Rows are points. Two turns around zero, p and q, are shown by what they do to some points. Where does a point land after both, in the order given? Backwards means that the second turn is done in reverse. Each puzzle has new turns, and all numbers are rounded.
(in the rows, 128 means zero)

Turn p:
[110 187 150] -> [166 151  79]
[147 100 157] -> [135 144 169]
[119  98 137] -> [108 143 148]
[ 85  89 111] -> [ 69 141 128]
[137 123 148] -> [140 140 143]
[170 172  66] -> [152  49 100]
Turn q:
[104 113  74] -> [142  99  76]
[107 131 197] -> [144 124 198]
[103  87 116] -> [173 116 111]
[163 140 119] -> [102 154 117]
[163 169 134] -> [ 78 147 138]
Where do these land?
p, then q: [ 88 114  79] -> [161  76 107]
q, then p backwards: [146 100 179] -> [146 112 184]
q, then p: [138 168 123] -> [101 154 109]
q, then p backwards: [147  85 121] -> [118 160 162]
q, then p backwards: [128 134  82] -> [103 153  99]
p, then q: [120 167 185] -> [ 64 151 115]

Turn p:
[ 97 125 116 149] -> [ 97 146 112 122]
[182 164 103 100] -> [186  99 102 155]
[133 124 184 170] -> [ 89 118 177 158]
[142  86  94 122] -> [128  97 109  85]
[126 107 182 144] -> [104 125 183 131]
[ 88 163  89  83] -> [163 183  84 117]
Turn q:
[ 92 124 127 161] -> [129  93 117 160]
[145 117 100 127] -> [ 98 144 133 130]
[ 67 185 161  73] -> [214 113 187 133]
[193 108 124 170] -> [ 88 160  68 116]
[149 119 104 150] -> [ 97 142 111 140]
[122 114 153  88] -> [142 116 151  89]
Where do these land?
p, then q: [106 140 149 155] -> [153 108 120 155]
p, then q: [129 101 129 191] -> [124  65 149 142]
p, then q backwards: [ 90  89 116 154] -> [166  82 116 120]
q, then p backwards: [150 142 109  46] -> [ 85  97 186  88]
q, then p backwards: [140 123 161 142] -> [132 123  92 116]
q, then p backwards: [153 173 103  80] -> [ 85 142 174  91]

Turn p:
[138 141 110 116 153 122] -> [122 141 145 143 113 106]
[ 95 122 136 147 124 136] -> [127 139 128 103 153 145]
[182 148 124 155 135 141] -> [128  90 132 152 145  84]
[123  62 105 128 132 140] -> [141 126 162 155 139 182]
[ 95 125 120  52 124 146] -> [174 168 135 113  74 148]
[122 119 157 143 134 128] -> [127 136 107 131 153 135]
[123 150 120 114 113 107] -> [113 127 122 111  99 121]
[142 157 146 140 120 100] -> [100 117  98 123 124 104]
[132 129 135 158 119 131] -> [120 110 123 121 153 126]
Turn q:
[128 119 125  72 128 154] -> [164 129  85 134 154 120]
[136 123 130 139 113  31] -> [117 111 128 125  36 159]
[108 141 131 115 116 158] -> [136 159 121 136 151 118]
[115 130 124 134 151 129] -> [115 129 127 112 140 141]
[127 110 136 152 128 153] -> [136 126 161 124 149 125]
[143 143 144 144 138 147] -> [114 126 141 117 140 100]
[139 132 106 141 123 123] -> [111 116 133 147 125 133]
Where do these land?
q, then p: [114 111 162 159 163 141] -> [157 164  97 146 104 125]
p, then q: [185  95 140 131 153 108] -> [100 122 191 127 133 154]
q, then p backwards: [141 149 101 112  89 137] -> [165 119 147 116 161 114]
p, then q backwards: [124 151 126 136 102 111] -> [142 140 138 129 157 110]
q, then p: [117 139 110 133 108 144] -> [115 132 129 117 152 109]
p, then q: [120 116 112 107 105 123] -> [152 137 134 147 137 110]
p, then q: [122 140  81 102 136 127] -> [150 155 137 127  96  99]
p, then q: [143 129 170 123 140 129] -> [ 93 108 129 145 129 144]
p, then q backwards: [ 86 123 150 149 156 131] -> [ 84 144 130 126 141 161]

Turn p:
[168 106 124 122 142 107 155 138] -> [152 128 112 153 147 169 123 140]
[103 148 112 147 113 136 115  99] -> [112 126 122  93 110 102 145 139]
[151 149 102 123 136 127 116 113] -> [133 117 141 101 118 154 137 144]
[ 92  96 137 114 104 109 133 129] -> [ 85 141 104 148 143 115 123 116]
[100 132 141 119 109 140 130 159] -> [113 150 140 143 120 104 103 116]
[123 138 120 142 117 112 108 137] -> [116 144 144 127 127 122 147 142]
[135 106 127 140 147 146 188 116] -> [164 112  75 143 120 129 108 132]
[107 161 152 129 135 111  92 134] -> [110 116 175 127 140  99 139 134]
[122  75 110 125 156 115 131 158] -> [120 127 111 186 113 155 144 114]
[156 161 155  95 124 163 146 100] -> [155 107 135  82 145 132  82 113]
[151 136 127 152 125 143  94 125] -> [149 140 149 106 124 129 159 119]
Turn q:
[131 144 142 113 142 158 117 131] -> [157 130 131 130  97 126 139 127]
[111 117 159 126 167 122 159 142] -> [135 149 171 101 123 145 117 104]
[155 124 119 132  99 107 135 149] -> [111 113 133 154 158 111 137 117]
[ 95 142 122 113 121 156 128 114] -> [158 149 111 129 122 144 126 153]
[160 144  96 131 152 158 135 155] -> [132  97 143 142 112 153 176 128]
[147 151 102 128  96  98 107 101] -> [105 116  72 152 139 118 127 120]
[ 92 139 139 138 149 149 111 143] -> [143 156 134  97 110 125 150 145]
[125 102 120 119 116  94 107 120] -> [ 90 139 121 141 131 112 105 136]
[136  89 154 151 109 109 155  96] -> [122 105 136 108 161 119  73 121]
Where do these land?
p, then q: [117 138 117 112 120 140 161 169] -> [125 128 100 122 127  85 155 140]
q, then p: [106 138 112 120 119 155 130 104] -> [147 150 143 126 102 151 125 127]
q, then p: [140 117 121 109  98 137 127 115] -> [139 142 134 142 121 130 163 131]
q, then p: [113 118 146 140 152  85 147 117] -> [ 98  92 145 102 126 116 122 109]
q, then p: [140  93 125 157 121 138 111 125] -> [104 136 132 169 139 133 129 114]
p, then q: [149 129 136 118 225 100 109 128] -> [134  76 199  93 143 113  92 149]
q, then p: [108 142 146 109 101 154 120 128] -> [153 142 149 124 136 152 135 156]
p, then q: [129 138 118 142 112 102 111 137] -> [146 148 141 121 138 134 145 110]
q, then p: [150 140 131 146 104 141 136 129] -> [139 118 108 146 133 152 141 128]

Turn p:
[128  88 197 162 139 168 118 167 127] -> [126 123 161  73 121 140 108 144 205]
[175 100 160 160 118 176 149 152 162] -> [153 142 174  71 123  88 143 134 168]
[123 119 130 150 130 149 117 144 100] -> [120 114 146 107 138 157 133 121 141]
[ 97 154 106  77 148 107 168  98 128] -> [120 154 120 180 123 130 104 157  73]
[105 116  82 135 141  99 158 118 115] -> [107 151 119 127 149 138 106 108  78]
[164  89 188 164 166 122 122 159 135] -> [157 116 124  63 140 117  87 142 182]
[122 202  83 102 100 117 141  76 107] -> [120 112 127 208 153 120 167 133  68]
[168 134 133 103 118 132  82 155 107] -> [179 100 116 131 112 155 152 116 149]
[135 143 130 106  60  96  90 100 100] -> [137 125  93 191 149 138 170  96 155]
[133 150 135 143 124 111  64 114 122] -> [121  78  85 135 131 133 151 122 148]
[ 95  92  95 118 161 146 159 105 164] -> [ 91 180 125 101 104 122 119 152  86]
[ 90 148  98 117 132 115 169 147 169] -> [103 143 148 147  94 100  95 114  85]
Turn q:
[130  70 190 100 171 126 121  96 117] -> [180 112 116 123  78  66 145  93 130]
[106  92 134 130 181 151 122 107 127] -> [157 145  78 138 119  88 130 113 131]
[121 135 156 126 141 155 154 157 140] -> [ 99 157 135 137 107 102 126 123 105]
[187 158  87 125 100 156 144 115 159] -> [100 123 140 118 187 164 158 102  89]
[149 112 151 147 118 136 150 123 127] -> [121 127 140  94 130 105 123 112 118]
[ 69 122 160 137 118 137  64 101 131] -> [108  88  79 142  93 112 134 138 186]
[159 123  76 126 106  93 113 178 115] -> [145 129 181 154 175 161  97 135 143]
[ 84 140 108  86 126 169 156 113  74] -> [135 104  88 150 118 121 109 179  65]
[172 162 145 155 133 108 107 115 119] -> [128 129 157  99 147 125 176 144 154]
[120 150  69  90 120 106 114 144 191] -> [121 141 126 179 137 210 133 100 131]
[112 144 133 186  93  71 164 160 109] -> [112 154 169  74 118 153  79 169 155]
Where do these land?
q, then p backwards: [118 130 117 111 134 105 225 159 147] -> [101  91  75  88 162 133 182 161 126]
q, then p: [139 137 158 126  59 123 122 116 108] -> [122 180 120 122 104 158 111 129 172]
q, then p: [108 155 124 171  92  74 127 102 103] -> [155 148 149 124  47 136 135 131 142]
q, then p: [140  98 114 137 113  92 110 135 109] -> [151 126 104 101 108 111 136 147 153]
q, then p: [114  96 139  95 180 179 109 126 201] -> [ 75 128 112 143 198  91 159 115  76]
p, then q: [102 134 126  84 162 178  91 165 156] -> [ 72  71 156 133 131 127  81 116 111]
p, then q backwards: [145 126 109 127 153 190 110 156 186] -> [128 145 207 121 126 100 159  99 108]
p, then q: [128 124 153 174 124 112 133 121  74] -> [149 162  90 155 118 100 152 101 136]
p, then q: [126 127 104 125 120 145 112  86  89] -> [125 165 107 126 135 106 112 145  88]
p, then q: [161 153 136 131 142  83 141 115 107] -> [172 149 135 133 164 110 139 124 151]

Turn p:
[127 166 136  56 150 135  73 182 129] -> [ 97  98 142 134 131 129 170  37 159]
[165  81  94 134 127 108  92 113 122] -> [135 168 176 101 124 109  95 113 108]
[119 129 139 146 125 109  82 103 132] -> [148 113 158 107 128  98 148 134 108]
[134  97 122 147 146 128  68 114 181] -> [156 168 167 112  98 106 170 114  99]
[ 90 122 146 121 109 174 210 158 113] -> [109 135  76 160 150 176 128 174 184]
[141 148 106 169 134 143 167 135 146] -> [140 143  73 119 105 144 115 140 112]
[139 144 125 144  70 143 184 108 137] -> [ 84 134  84 124 133 137 113 185 107]
[122 101  74 122 164  78  70  63 168] -> [162 160 177 141  90  34 121 107  94]
[127 134 162  96 158  71 109 171 118] -> [131  73 173 143  99 147 125  89 152]
[134 153 154 137 133 183 194 119  89] -> [132 119  67 154 183 174 115 152 124]
[ 91 159  95 174 100 183 161 151  99] -> [135 136  45  86 155 132 129 157 167]
[146 102 183  90 119  80 125 118 101] -> [108  89 198 154 141 148 108 136 121]
Turn q:
[103  82 136 188 120 154 182 145 156] -> [132 132  67 124 114  80  59 117 120]
[ 84 140 144  86 134 179 137 123 132] -> [ 95  92 130 132 151  87 138 143 172]
[160  90 136 105 129 176 116  94  84] -> [126 132 103 131 143 144 144 212 142]
[122 177 172 133 129 131  93 134 165] -> [107  95 166 167 163 138 113  99 114]
[ 99  95  92 156 136 146 114 103 139] -> [161 114  94  90 156 106 127 132 112]
[143 164 182 149 149 132 145  67 135] -> [ 87 156 166 126 179 136  81 147 116]
[127 163 142 132  66 117  90 169  75] -> [ 90  92 141 155  75 148 169 132  75]
[123 167  76  69  75  86 134 187 138] -> [109 110 132 123  65 156 192  55 161]
[161  89 114 122 121  85 114  98 181] -> [160 174  95 133 167 167 138  92 128]
[185 140  98 110 160 127 164 133 127] -> [147 152 147 107 103 169 107 138 178]
[100 101 116 158 189  75 118 156  74] -> [195 159 168 121  90  77 141 142  91]
Where do these land?
p, then q: [110 124 165  84 137 110 113  54 195] -> [103 177 135 130  68  91  85 128  61]
p, then q: [157  92  75 149 165 116 134 150 154] -> [ 81 101 141 121 144 189 149 124 106]
p, then q: [177 131 123 107 132 153 154 158 111] -> [129  84 134  95 167 117 132 154 128]
p, then q: [152 149 132 174 164 127 148 128 104] -> [155 115 114 120 123 172 144 172 135]
p, then q: [154 118  82 144 128 179 113 131 113] -> [123 118 183  96 146 150 149 130 157]
q, then p: [102 168 154  81  90  69  90  74 166] -> [194 103  80 209 156 119 125 163 126]
p, then q: [ 77 144 192 149  89 115  95 159 142] -> [115 158  73 163 100  93 108 116 187]
p, then q: [150  92 101 144 108 139 167 123 104] -> [143  71 165 140 131 139 145 121 128]
q, then p: [ 77 100 169 123 122 103  66 153  92] -> [159  95 123 111 118 165  53 172 134]
p, then q backwards: [123 161  87 126 145 169 198 150  98] -> [157  71 131 131  94 163 159 124 188]
